Every row gives one point. Each copy is the shape, with its points in the same order, turned, moved and blurred by noise. Some copies are also mirrored. Which?

Shape:
.72 -.23 -.58
.23 -.29 -.11
-.15 .41 -.27
.19 .21 -.77
.59 -.11 .24
-.27 .50 -.06
-.24 .78 -.15
.22 .25 .22
Copy 1:
-.01 -.91 -.28
.17 -.32 -.04
.01 .18 -.63
.03 -.42 -.78
-.25 -.33 .22
-.12 .44 -.53
-.20 .48 -.75
-.29 .07 -.08
Copy 1 is: mirrored
Copy 2:
.90 -.01 -.09
.27 -.16 .14
-.10 .52 -.06
.55 .61 -.01
.22 -.44 -.33
-.34 .51 -.12
-.33 .72 -.30
-.13 -.04 -.32
Copy 2 is: mirrored
Copy 3 (8 x 3):
.24 .26 .75
.26 -.19 .30
-.06 .24 -.22
-.09 .48 .23
.74 -.24 .18
-.07 .02 -.45
.10 .30 -.67
.56 -.17 -.09
Copy 3 is: mirrored
Copy 4:
.54 -.75 -.57
.32 -.37 -.05
-.05 .21 -.46
.38 -.08 -.84
-.09 -.71 .00
-.23 .31 -.34
-.38 .39 -.59
-.28 -.26 -.11
Copy 4 is: mirrored

Shape (8 x 3):
-.45 .63 -.09
.29 .11 .37
-.64 -.63 .18
-.26 -.31 .03
.89 -.27 -.04
.02 -.16 -.07
-.22 -.37 .46
-.65 -.09 -.33
Copy 1, 8 rows:
-.54 .31 .60
-.15 .42 -.36
-.14 -.80 .02
.07 -.19 -.01
.61 .46 -.56
.09 -.01 .01
-.13 -.33 -.31
.02 -.28 .57
Copy 1 is: mirrored
Copy 2 (8 x 3):
-.50 .60 .05
-.09 -.01 .74
-.41 -.62 -.30
-.17 -.27 -.14
.72 -.17 .63
-.04 -.15 .00
-.31 -.50 .14
-.27 .11 -.44
Copy 2 is: only turned
Copy 3:
-.33 .68 .40
.27 .20 -.25
-.86 .01 -.56
-.45 -.06 -.25
.63 -.58 -.11
-.18 -.10 -.09
-.33 .14 -.58
-.82 .08 .16
Copy 3 is: mirrored
Copy 4:
.39 -.49 -.54
.12 -.29 .37
-.63 .24 -.32
-.12 .13 -.13
.29 .45 .78
-.02 .24 -.10
-.47 -.12 .06
-.11 .16 -.78
Copy 4 is: mirrored

Shape:
.23 .28 -.08 -.71
.21 .26 -.20 -.73
.45 .63 -.30 -.77
-.23 -.43 .27 .40
.28 -.14 .54 .13
.03 -.25 .55 .00
-.15 .26 .50 .47
.41 -.35 -.03 .07
.30 -.34 .09 .26
Copy 1:
-.15 .26 .53 .10
-.18 .15 .59 .11
-.30 .38 .79 .43
.28 -.29 -.73 -.03
.42 .31 -.45 .10
.31 .18 -.43 -.16
-.14 .23 -.82 .27
.54 -.13 -.08 .32
.52 -.14 -.32 .31
Copy 1 is: mirrored
Copy 2:
.34 -.37 -.05 .75
.25 -.27 -.03 .78
.53 -.13 -.21 .93
-.17 -.36 .06 -.62
.35 -.66 -.11 -.33
.16 -.67 .15 -.32
.49 -.14 .20 -.59
-.05 -.48 -.54 -.10
.03 -.44 -.40 -.34
Copy 2 is: mirrored

Shape (9 x 4):
.34 -.12 -.17 .30
.16 .62 .39 .44
.64 .19 .69 -.03
-.80 .02 -.32 -.38
.09 .09 .26 .70
-.05 -.14 .02 -.10
-.24 -.12 -.08 -.47
.05 -.14 .07 -.10
-.37 .13 -.66 -.50
Copy 1:
.06 -.33 .04 .34
-.34 .19 -.31 .94
-.40 .43 .43 .65
-.27 .01 -.87 -.52
-.42 -.37 -.16 .76
-.25 -.06 -.12 -.04
-.21 .16 -.29 -.39
-.23 -.02 -.04 .01
.29 .09 -.70 -.46
Copy 1 is: only turned
Copy 2, 9 rows:
.42 .11 -.10 .43
.24 .76 .03 -.22
.67 .14 .34 -.44
-.65 -.30 -.71 .09
.11 .56 .27 .29
.05 -.17 -.16 .14
-.11 -.41 -.38 -.05
.16 -.15 -.02 .09
-.18 -.30 -.94 .20
Copy 2 is: only turned
Copy 3 (9 x 4):
.18 .00 -.08 .54
-.39 .61 -.41 .19
.06 .17 -.87 -.07
-.41 -.34 .78 -.28
-.42 .19 -.35 .64
-.06 -.26 .03 .08
-.03 -.39 .28 -.26
-.02 -.23 -.08 .07
.11 -.12 .83 -.23
Copy 3 is: mirrored
Copy 4, 9 rows:
.25 .28 .00 -.31
.28 .49 -.41 .56
.70 .04 .14 .57
-.86 -.37 -.28 -.09
.11 .73 .00 .17
-.08 -.09 .08 -.02
-.30 -.47 .00 -.04
.01 -.09 .11 -.01
-.45 -.56 -.50 -.39
Copy 4 is: mirrored

Shape, 10 rows:
-.88 -.35 -.14 .23 -.11 -.57
.04 -.19 -.52 -.40 -.29 -.24
-.20 -.08 -.58 .26 -.34 .22
-.29 -.30 -.04 -.16 .26 -.18
-.25 .05 .11 -.35 -.08 .27
-.30 .48 -.34 .31 .45 .16
.46 -.41 .07 .29 -.29 -.51
.11 -.63 -.45 -.33 .11 -.17
-.58 -.12 .34 .07 .53 -.06
.22 .27 .24 .48 -.18 -.73
Copy 1 (10 x 6):
.31 -.35 -.45 .94 -.39 .02
-.18 .51 -.09 .67 .15 -.28
.20 .67 -.08 .30 -.43 .17
.27 -.11 -.02 .26 .01 -.40
-.18 .11 -.22 -.08 -.12 -.27
.70 .21 -.26 -.20 .11 .20
-.16 .01 .49 .81 .14 .31
.06 .31 .36 .62 .09 -.55
.33 -.60 -.13 -.03 -.15 -.27
-.01 -.26 .00 .62 .58 .70
Copy 1 is: only turned
Copy 2 (10 x 6):
-.81 -.49 .33 -.27 -.70 -.31
-.19 .58 .01 -.27 -.57 -.17
.11 -.07 -.27 -.08 -.79 -.15
-.33 -.08 .22 -.56 -.11 -.29
.07 -.01 .15 -.21 -.15 .31
-.19 -.35 -.67 -.14 .09 -.07
-.10 .29 .48 .30 -.34 -.93
-.04 .38 .16 -.70 -.40 -.52
-.33 -.62 .30 -.44 .17 -.19
-.50 -.03 .28 .65 .10 -.65
Copy 2 is: only turned
